Each row of a before or after table is a point. One or more steps were done to the points. Then noise was added and the rows were shuffled. The steps act on columns, c1 being the first. Write out the steps. A step turns or swaps two columns, mirrors them in a line or flattens them onto one, adds a multiple of one to another, or multiplies or shifts one. Angles are multiples of 10 degrees, from the lower column toward the higher: turns from -170 to 170, lines from 10 to 170 but not 90. Use the fewest steps. Two steps may share a column if one is a turn and the other turns, adds or multiplies; they go together, in the order done. Otherwise the lowest column goes first.

Before, 13 rows:
-23,-12
-4,-35
34,33
-48,-59
1,22
-12,12
29,-82
-6,10
87,6
33,2
56,4
-9,-22
55,73
After, 13 rows:
-9,0
-47,-39
-22,8
35,53
87,25
28,-62
-4,-12
34,24
0,42
56,23
54,93
-7,31
-12,32
Steps: shift c2 by 20

Before (10 x 8):
32,-11,-18,-21,24,-11,89,17
-33,-17,-50,-12,23,19,-8,-38
-40,-78,10,-20,-22,-25,-20,-17
62,6,4,-78,36,38,21,-41
9,16,12,-40,71,2,16,-60
-89,27,0,-36,7,56,-27,-48
38,14,-26,-46,-8,-12,-35,8
-39,-50,35,54,3,-8,-5,6
-80,-14,-22,-4,-77,-60,-48,-11
-83,-2,-39,-65,3,-20,-39,16
After, 10 rows:
-66,-13,-3,6,-3,-7,-48,-36
35,84,21,-19,-22,-15,-25,11
-15,-22,-46,96,-5,74,32,17
38,18,-61,11,-69,2,13,9
16,-39,31,107,-3,-26,6,31
-5,-10,-18,35,-25,25,-16,60
-2,-32,-22,42,22,-31,-73,-6
-37,-47,-3,71,79,-78,-4,24
97,23,-39,-15,-32,49,3,9
59,-34,17,-11,8,-15,19,21
Steps: mirror c1 and c4 in the line at 150 degrees; mirror c2 and c7 in the line at 40 degrees; turn c3 and c8 by -110 degrees; multiply c5 by -1; multiply c6 by 1.3

Before:
-42,-46,32,43,19,32,16,4,48,-2,49,21
2,-20,-40,15,-34,-82,-3,30,-7,-66,-34,37
-32,-57,8,-16,74,-38,-17,20,-5,23,13,21
27,1,14,-12,16,-70,2,81,6,-22,100,-23
-9,-5,-3,-24,41,25,-35,37,54,-36,10,19
-92,40,20,-6,60,21,-24,-28,20,12,-14,-44
-66,-6,6,-79,3,-19,-65,-15,17,-7,31,21
-14,12,-21,-31,-36,-59,8,-58,44,24,49,20
-8,23,36,21,-60,17,16,0,-24,24,-29,4
7,-28,1,-20,10,-23,-16,-6,-36,-67,-26,42
-12,14,-34,5,-32,-8,26,18,14,-41,30,79
After:
65,-59,-8,-48,78,-33,-20,20,-30,28,51,0
-56,6,12,-81,16,-68,-7,81,21,-24,-56,-41
-15,11,0,-13,-32,-3,42,22,-17,-45,-27,60
-128,-8,-29,0,39,28,-21,41,-33,-39,-24,0
81,45,-9,42,64,20,-38,-26,-91,6,-54,-60
59,-2,-48,6,8,-20,-50,-11,-66,-11,-77,0
-91,17,-9,-20,-36,-58,23,-62,-30,23,-71,-4
18,-12,-23,11,-33,-79,32,26,7,-67,55,17
82,-29,-13,13,9,-27,-6,-5,31,-64,38,20
69,21,40,34,-57,17,-23,2,8,26,6,-14
-60,-44,27,-97,21,34,-17,1,-64,3,69,1
Steps: turn c1 and c9 by 120 degrees; multiply c1 by 3; add -1.5 times c2 to c4; turn c4 and c11 by 120 degrees; turn c3 and c7 by -50 degrees; shift c12 by -20

Before, 8 rows:
72,-1,21,73,53,-50,7,-3,22,-31,-19,38,-5,36,1,-1,50,72,21,-56,42,-64,-16,-20
-33,0,-52,23,-18,-42,-23,7,-33,16,16,30,14,-58,-19,-27,28,-6,-29,17,17,-40,-10,-12
20,3,52,5,59,-33,-23,-39,21,-47,-33,19,4,-20,36,-22,65,31,5,-26,28,-17,-2,-25
-72,28,-19,6,-36,1,-45,-2,-25,50,11,37,-28,-20,-45,-12,-2,-6,-15,19,-70,22,31,30
48,-31,24,9,31,-102,14,-37,16,-48,-58,24,-20,26,3,14,65,7,25,-91,23,-61,-35,-35
-39,17,-3,38,2,-49,-56,-16,-13,-13,-14,-5,58,-4,-33,23,-8,9,-6,15,-22,-42,-8,-12
-95,51,-45,-5,-62,48,5,36,-20,23,19,-69,-28,-14,53,13,-22,-25,-6,35,-39,21,74,16
-36,67,19,-6,-14,58,-9,41,-33,48,35,-67,-72,-66,74,42,-51,-60,-37,-11,-65,10,21,48
After (8 x 24):
5,30,76,8,-36,-2,-42,-4,-26,79,13,36,-28,-21,-47,-7,-5,-6,-13,18,-72,27,35,31
12,10,39,37,2,-49,-54,-17,-13,-1,-12,-3,62,-3,-35,25,-13,12,-5,14,-23,-36,-5,-8
-13,51,107,-5,-62,41,5,34,-21,55,18,-69,-32,-11,57,14,-37,-24,-3,35,-42,22,77,16
44,-2,-32,6,57,-29,-22,-36,21,-60,-31,19,6,-20,38,-24,129,28,4,-21,27,-14,-6,-23
9,-30,-52,5,30,-100,13,-34,17,-67,-51,21,-22,34,4,18,130,9,29,-86,25,-61,-34,-32
-1,-2,-74,70,51,-51,9,-5,17,-57,-20,44,1,34,4,2,102,74,24,-55,40,-61,-14,-11
-35,-1,47,19,-17,-43,-23,11,-26,29,16,35,10,-64,-17,-29,55,0,-26,16,14,-40,-10,-15
27,68,29,-7,-15,61,-7,44,-35,54,35,-69,-70,-66,73,35,-102,-59,-43,-12,-66,10,16,47
Steps: turn c1 and c3 by -110 degrees; add 0.3 times c3 to c10; multiply c17 by 2

Before (14 x 64):
74,9,3,-19,-9,12,-17,-131,-5,31,51,-47,13,6,-99,16,-18,14,-37,-26,-17,-10,8,40,-36,29,-51,9,-76,-17,27,-34,-41,17,21,20,16,-11,29,37,0,7,28,-7,8,-13,-24,-11,-16,26,2,99,72,-14,15,31,-27,-4,34,-21,19,12,16,36
21,-81,-27,10,-74,38,-48,7,3,75,45,-13,11,-24,25,32,-102,7,-37,-17,-41,-37,-32,-4,-7,9,-8,-2,7,-25,-12,-40,32,-12,-14,6,-4,36,-51,19,21,-22,11,14,10,-36,-34,30,-5,42,42,-15,-49,4,-14,30,40,21,-35,26,-17,-24,18,-71
13,24,-18,-6,38,-19,-3,11,13,134,-39,-9,6,-26,-21,2,61,-2,-22,-15,-28,-21,10,-110,-34,15,-35,-31,-12,-52,-17,-1,7,-3,21,-32,-16,-3,-37,30,27,60,23,-4,5,27,-4,11,6,12,29,-12,-45,-2,-13,-43,58,20,22,-5,25,-26,-42,11
21,19,64,-17,40,18,-7,-39,-41,0,-3,-10,5,34,16,-41,71,1,-13,-26,-54,66,-12,14,-24,12,-50,-26,7,-79,8,46,13,32,2,-42,-31,34,-60,-66,15,-23,-57,22,11,10,0,12,10,34,2,40,-23,13,-3,-5,-25,3,18,22,-105,16,-18,25
8,23,12,-19,10,16,0,-51,-13,38,43,44,-13,-1,9,30,61,30,27,31,-33,19,28,-3,1,35,-11,38,1,-34,-24,-49,25,-9,9,61,45,-2,-56,19,-17,10,-9,3,-20,-31,-11,91,-9,-19,-1,-7,-11,-36,29,21,-24,-48,35,-16,40,-26,16,27
63,5,-24,-7,44,8,-186,-3,61,-3,-334,-59,15,-24,-23,-6,18,7,-41,-27,-91,-6,-3,12,-28,-2,-19,-18,-23,-40,18,-48,-34,20,-6,61,-32,0,-49,24,-5,20,15,-11,9,-21,89,-15,-3,-37,3,0,-20,-15,-5,15,65,24,1,19,1,93,12,-35
-3,-10,-7,-12,23,-12,-34,9,-30,52,64,-21,24,13,17,30,77,33,-4,6,-35,-32,25,36,5,-46,-39,-6,-31,-23,-20,-18,26,-51,23,31,3,28,-20,3,-5,39,17,8,0,8,40,-20,-1,-35,2,0,-28,19,2,-14,-22,-31,27,-45,36,3,7,-2
25,16,16,-18,-28,-9,-14,-5,-18,-2,79,12,-16,-7,-11,32,58,32,65,-12,-54,-10,30,31,-26,13,-38,0,-66,-7,-18,-12,-13,-60,37,65,10,-1,1,8,0,-4,15,11,-29,-29,-29,-32,-12,8,12,-16,-50,-7,-19,26,-8,8,11,-24,38,14,26,21
62,16,-40,4,-87,-19,-26,18,-24,-2,80,-25,-19,-20,35,26,74,18,13,21,-10,-35,14,20,-5,24,-47,-13,7,29,-21,27,13,-47,-1,71,47,34,-7,-33,15,-4,-101,28,-23,-25,-33,-11,-55,-30,26,7,43,10,26,27,-35,25,46,69,-29,-19,23,11
-8,-7,-5,33,1,10,-9,21,-34,7,42,-37,24,-2,-45,5,64,-11,-32,-42,-9,136,-6,36,-7,16,-16,4,-16,-61,135,67,34,-1,-88,62,50,-2,-51,-9,-17,17,28,28,-52,-29,14,15,9,38,4,23,-36,13,24,28,-9,19,45,-9,40,-24,-13,34
42,-3,-8,-8,22,-21,-2,7,-33,66,56,-39,8,-21,1,-17,-11,25,-26,159,-15,-1,33,31,-33,-17,-2,33,-11,-86,14,-15,30,15,27,-26,-43,-1,36,12,20,71,15,-8,-2,-39,-16,0,10,10,32,11,24,12,2,-28,-4,-39,16,-41,22,-10,-23,-46
-9,21,37,69,38,-17,-1,12,-37,23,75,-46,14,73,37,-102,-34,17,-2,-29,-17,-12,-1,-3,-35,36,-13,-34,-170,56,54,14,24,25,36,6,43,20,-19,-23,-136,-25,-55,-16,-16,44,194,7,10,8,12,-1,-2,23,-16,-5,23,21,44,-42,-1,7,-13,5
1,20,-33,-20,-10,63,-12,-21,-13,1,81,-48,-26,-19,37,-1,57,-65,-34,5,-12,-21,15,-10,7,27,-14,-20,-3,-77,21,-36,-21,-8,15,61,-21,-19,-46,20,-28,-13,21,8,-31,23,-26,-1,-19,46,16,-8,5,-67,-19,-17,-32,17,19,44,41,26,-40,9
-5,17,25,-22,-94,45,-6,-19,-36,34,63,-60,25,15,34,26,79,16,27,24,-6,-39,1,35,-6,22,68,-25,6,36,-9,-17,34,36,-24,-21,-50,49,-46,-55,-6,8,3,7,-34,-17,-34,-16,-90,21,0,-7,187,18,-17,24,-14,-6,11,-15,34,73,-38,21
After:
25,17,17,-19,-28,-10,-14,-3,-19,1,-41,10,25,8,-10,29,61,32,67,-13,-54,-13,31,30,-26,12,-39,1,-67,-10,-16,-14,-11,-33,35,63,-7,-4,-1,-8,0,-1,15,11,-29,-86,-31,-31,-15,6,15,10,-83,-7,-18,31,-9,3,9,-24,39,-69,26,23
-8,-8,-2,32,1,9,-11,23,-34,6,-36,-39,-31,-23,-46,4,65,-11,-33,-42,-6,136,-5,35,-11,17,-16,6,-17,-61,135,65,33,-39,-87,61,19,-3,-51,-48,-19,16,30,31,-53,-88,14,16,7,41,6,-8,-57,14,27,26,-9,21,45,-8,43,-26,-12,34
9,25,15,-22,9,17,-2,-49,-8,37,-40,47,14,-21,9,30,61,30,26,31,-30,22,26,-4,1,34,-12,36,-2,-34,-25,-51,26,-53,9,61,-13,-2,-56,-48,-16,11,-6,2,-24,-91,-12,93,-8,-19,0,-1,-15,-35,27,20,-24,-49,36,-14,40,-25,14,30
-1,-12,-5,-11,25,-12,-38,6,-32,49,-50,-22,-21,8,21,32,75,32,-6,6,-34,-34,26,34,0,-49,-39,-4,-29,-24,-22,-16,26,-53,21,32,-4,30,-21,-1,-6,36,18,8,0,25,42,-22,-2,-32,1,12,-45,19,4,-15,-22,-32,26,-44,35,-44,7,0
-10,19,38,67,39,-18,-1,9,-36,23,-97,-46,-12,39,36,-101,-36,19,-2,-28,-17,-13,4,-2,-35,34,-12,-34,-171,56,55,10,25,49,34,2,30,23,-14,-38,-137,-25,-60,-19,-16,134,191,5,9,10,12,6,-6,22,-15,-4,23,20,43,-43,1,-19,-12,6
63,15,-43,5,-87,-17,-27,17,-24,-1,-43,-24,14,-27,35,25,77,22,12,20,-9,-38,17,20,-5,22,-42,-13,4,30,-20,27,14,-86,-1,70,41,31,-8,-40,17,-2,-100,28,-22,-73,-33,-13,-56,-26,29,-15,66,14,26,27,-35,21,44,67,-29,-69,26,9
1,19,-32,-21,-11,63,-12,-23,-14,2,-29,-49,29,12,38,-1,58,-64,-34,3,-11,-24,16,-10,7,31,-16,-19,0,-76,23,-40,-22,20,16,59,-25,-15,-46,17,-31,-12,19,8,-33,70,-25,-2,-20,46,18,-5,5,-67,-18,-17,-29,15,19,44,42,-81,-40,10
-7,15,25,-23,-94,44,-5,-17,-38,33,-20,-62,-18,72,34,26,77,15,29,22,-5,-39,2,33,-8,22,67,-23,6,36,-9,-17,35,61,-26,-22,45,50,-47,59,-5,9,2,6,-31,-48,-38,-14,-95,18,2,21,299,19,-16,24,-15,-8,9,-16,34,-59,-37,22
18,-79,-27,10,-75,39,-46,9,2,77,-23,-15,-3,-31,24,33,-101,8,-35,-18,-43,-37,-33,-5,-9,9,-9,-2,6,-26,-11,-38,34,8,-12,4,-19,37,-53,1,17,-20,11,12,15,-108,-34,31,-4,42,43,16,-82,7,-13,31,40,21,-36,27,-17,-41,18,-69
76,12,5,-14,-13,12,-17,-129,-3,33,-30,-46,-62,15,-97,16,-17,13,-39,-28,-19,-14,9,40,-37,27,-48,11,-77,-15,29,-36,-40,-7,21,21,-34,-13,30,-20,-1,5,30,-7,9,-39,-24,-12,-16,28,0,-80,113,-17,11,31,-28,-5,32,-20,19,-38,17,34
15,24,-18,-8,41,-20,-3,10,12,132,33,-11,3,-33,-24,1,59,-1,-22,-16,-26,-23,11,-113,-34,19,-30,-31,-11,-55,-17,-2,7,16,19,-29,-34,-2,-35,12,29,62,21,-4,7,81,-5,11,7,14,28,16,-71,-2,-17,-43,56,19,23,-6,25,24,-42,12
42,-3,-10,-9,24,-22,-1,9,-30,65,-26,-41,-13,-19,2,-17,-12,22,-24,158,-15,-1,35,37,-31,-17,-2,33,-9,-84,12,-15,29,14,27,-21,-18,-1,35,44,18,70,14,-13,-4,-117,-13,4,10,9,30,-5,39,12,0,-28,-3,-38,18,-41,20,-51,-24,-48
24,21,67,-16,42,19,-5,-39,-41,1,-15,-10,-23,28,18,-44,72,5,-14,-24,-58,68,-13,14,-20,12,-52,-25,4,-80,11,48,12,38,-1,-42,62,33,-60,42,12,-20,-54,22,11,27,-2,12,10,31,-2,-34,-37,16,-5,-3,-27,0,18,23,-104,16,-18,25
65,8,-25,-6,40,6,-186,-1,62,-5,268,-58,-14,71,-20,-6,20,6,-42,-28,-91,-6,-2,12,-31,-3,-19,-19,-24,-41,16,-45,-33,28,-8,65,-31,0,-48,25,-3,18,17,-11,6,-65,86,-16,-4,-35,4,3,-34,-16,-4,15,66,26,0,22,4,214,11,-36
Steps: turn c14 and c62 by -60 degrees; turn c11 and c62 by -130 degrees; turn c13 and c52 by 150 degrees; add -1.5 times c55 to c34; mirror c37 and c40 in the line at 140 degrees; multiply c46 by 3; multiply c53 by 1.6
